Each row of a before or after table is a point. One or more steps were done to the points. Then noise was added and the rows were shuffled. The steps act on columns, c1 being the first. What was done? A step turns or swaps two columns, mirrors them in a line or flattens them onto one, adds a multiple of one to another, or multiplies or shifts one. Angles are multiples of 10 degrees, from the lower column toward the higher: turns from -170 to 170, lines from 10 to 170 but not 90. Use the fewest steps. Two steps may share a column if one is a turn and the other turns, adds or multiplies; they go together, in the order done. Otherwise the lowest column goes first.

Before (11 x 2)
0: -.22  .28
1:  .17 -.05
2: -.29 -.05
3:  .55 -.39
4:  .20  .26
5:  .34  .18
6: -.37  .05
7: -.15 -.01
8:  .02  .28
9: -.44  .56
10:  .26  .27
After (11 x 2)
0: -.10  .08
1:  .60 -.25
2:  .16 -.08
3: -.37  .12
4: -.30  .07
5:  .29 -.10
6: -.23  .08
7: -.59  .20
8: -.13  .09
9:  .13 -.02
10:  .17 -.01
Steps: flatten c1 and c2 onto the line at 160 degrees

Before (14 x 4)
0:  .25  .05 -.18  .02
1:  .02 -.01 -.15 -.26
2: -.18  .14  .08 -.19
3: -.48  .16 -.13  .49
4: -.30 -.05 -.34 -.35
5: -.37  .04 -.60  .07
6: -.51 -.30  .22 -.02
7:  .18  .18 -.63  .17
8: -.31  .10  .10 -.17
9:  .06  .02 -.03  .54
10:  .11 -.45 -.11  .19
11: -.06 -.54  .14 -.09
12: -.09  .35 -.13 -.14
13:  .23  .26  .27  .03
After (14 x 4)
0:  .27  .67 -.07 -.41
1: -.27  .58  .11 -.55
2: -.39 -.27  .25 -.61
3:  .03  .17 -.32 -.76
4: -.19  .29  .12 -.99
5:  .14  .13  .02 -.91
6:  .32 -.23 -.28 -.54
7:  .17  .04 -.03 -.04
8: -.09 -.03 -.19 -.76
9: -.38  .18 -.15 -.10
10:  .02 -.23  .52 -.69
11: -.20 -.05 -.08 -.73
12:  .34  .18  .02 -.61
13:  .21  .05  .48 -.40
Steps: shift c1 by .10; mirror c2 and c3 in the line at 140 degrees; shift c4 by -.60

Before (14 x 9)
0: -.28  .17  .02 -.43 -.20 -.49  .23  .02 -.07
1:  .12  .39  .22  .11 -.61 -.10  .17  .00  .28
2: -.38  .29  .17  .25 -.28 -.24  .02  .33 -.18
3: -.15  .18 -.14 -.40  .04  .28  .33 -.23  .05
4:  .02  .02  .38 -.26 -.28  .30  .39 -.13 -.03
5:  .22  .18  .27 -.33 -.25  .27  .03 -.40  .25
6:  .08 -.01  .17 -.37  .19  .36  .51 -.02  .27
7: -.30  .09  .10 -.37 -.11 -.17  .03  .24 -.08
8: -.41 -.12 -.02  .25 -.17 -.46 -.16  .31 -.09
9: -.16  .31  .16  .08 -.51  .05  .11 -.02  .05
10:  .37  .31  .33  .01 -.10  .08  .07  .07 -.16
11: -.38 -.05 -.17 -.09  .04 -.25  .25 -.02 -.06
12: -.02 -.28 -.39 -.46 -.06  .29  .50 -.14 -.01
13:  .12 -.02  .16  .13 -.11  .10  .25 -.45  .02
After (14 x 9)
0:  .33 -.13  .43 -.02  .01  .06  .11  .14 -.50
1: -.36 -.01 -.18 -.08  .03  .22 -.28 -.03 -.16
2: -.38 -.05  .10 -.37  .12  .07 -.17  .23 -.22
3: -.32  .12 -.05  .24  .17 -.16 -.45  .34 -.30
4: -.32 -.24  .25  .27  .15 -.01 -.27  .42 -.57
5:  .12 -.28  .33  .15 -.33  .15 -.09  .52  .88
6: -.18 -.21  .24  .08 -.27  .12  .07  .42  .14
7:  .17  .11  .17  .15 -.49  .26  .12 -.13  .07
8: -.37 -.09  .11 -.44 -.05  .24 -.46  .22 -.23
9: -.02  .04  .13 -.42  .09  .47  .33 -.18  .83
10: -.28 -.23 -.06 -.41 -.16  .27  .23 -.19  .13
11: -.07  .12  .36 -.27 -.24  .41  .32  .12 -.09
12: -.21  .18 -.46 -.48 -.16  .47  .26 -.04  .01
13:  .13 -.10  .27 -.30 -.50  .05  .31  .05  .74
Steps: add 0.3 times c4 to c1; mirror c2 and c3 in the line at 80 degrees; turn c5 and c8 by -60 degrees; swap c6 and c7; multiply c9 by 3

Before (13 x 12)
0:  .15  .21  .39 -.13  .09 -.15 -.22 -.35 -.03  .05 -.05  .24
1:  .08 -.13  .17  .00  .05  .07 -.13 -.01  .03  .15  .19  .09
2:  .18  .01  .18 -.07  .18  .01  .01 -.35 -.11 -.26  .18 -.14
3: -.11 -.03  .23 -.05  .02 -.08  .01 -.33  .16  .13  .39 -.16
4:  .17  .14 -.12  .04  .23 -.06 -.33 -.43 -.08  .20  .20  .12
5: -.09 -.09 -.17  .11 -.32 -.14 -.04 -.24 -.05  .26 -.03  .10
6: -.02  .06  .01 -.12  .10 -.23 -.10  .14  .19 -.10  .25  .11
7:  .03  .34 -.23 -.05 -.10 -.05 -.37 -.37 -.30  .20 -.27 -.24
8:  .11  .20 -.10  .07 -.08 -.12 -.19 -.24  .15  .13 -.36 -.10
9: -.10  .07  .04  .31 -.06 -.11 -.14  .02 -.01 -.10  .51 -.09
10:  .08  .23  .03  .07 -.41 -.06  .32 -.16 -.05  .27 -.04 -.17
11:  .07  .12  .05 -.05 -.08  .16 -.21 -.16  .11 -.12  .16  .20
12: -.14  .34  .19  .11 -.01  .18  .29 -.24 -.18 -.09 -.07 -.06
After (13 x 12)
0: -.08  .25 -.12  .33  .01 -.13 -.06 -.04  .05  .09  .01 -.37
1: -.09  .19 -.34 -.16 -.24 -.05 -.40 -.47 -.10  .10 -.11 -.07
2:  .08  .11  .07  .20 -.10 -.14 -.22 -.28  .20  .07 -.16 -.06
3: -.03 -.16  .19 -.37  .18 -.23 -.10  .01  .13 -.05  .11  .10
4: -.12  .29  .32 -.10 -.13 -.09 -.03 -.15 -.03  .06  .19  .04
5:  .21  .04  .02  .20 -.22 -.06  .37 -.25 -.03  .09  .00 -.36
6:  .08  .32 -.14  .11  .16 -.07 -.32 -.33  .03  .08  .11  .21
7:  .06  .19  .34 -.36  .24 -.17 -.21 -.35 -.29  .03 -.04  .05
8: -.08  .05 -.02  .33 -.04  .18  .34 -.43 -.24 -.04 -.05  .02
9: -.09 -.02  .04  .96 -.13 -.14 -.14 -.04 -.05  .00  .19 -.01
10:  .05  .08  .05 -.12  .21  .13 -.17 -.19  .04 -.05  .06 -.11
11:  .14  .30  .07 -.22 -.11  .03  .03 -.19 -.18 -.13  .07  .22
12:  .04  .06  .10  .03  .11  .05 -.14  .12 -.11  .04  .02  .02
Steps: add 0.3 times c7 to c1; mirror c2 and c8 in the line at 120 degrees; turn c3 and c9 by -40 degrees; add -0.3 times c6 to c3; multiply c4 by 3; mirror c5 and c12 in the line at 40 degrees; multiply c10 by 0.4; multiply c11 by 0.4
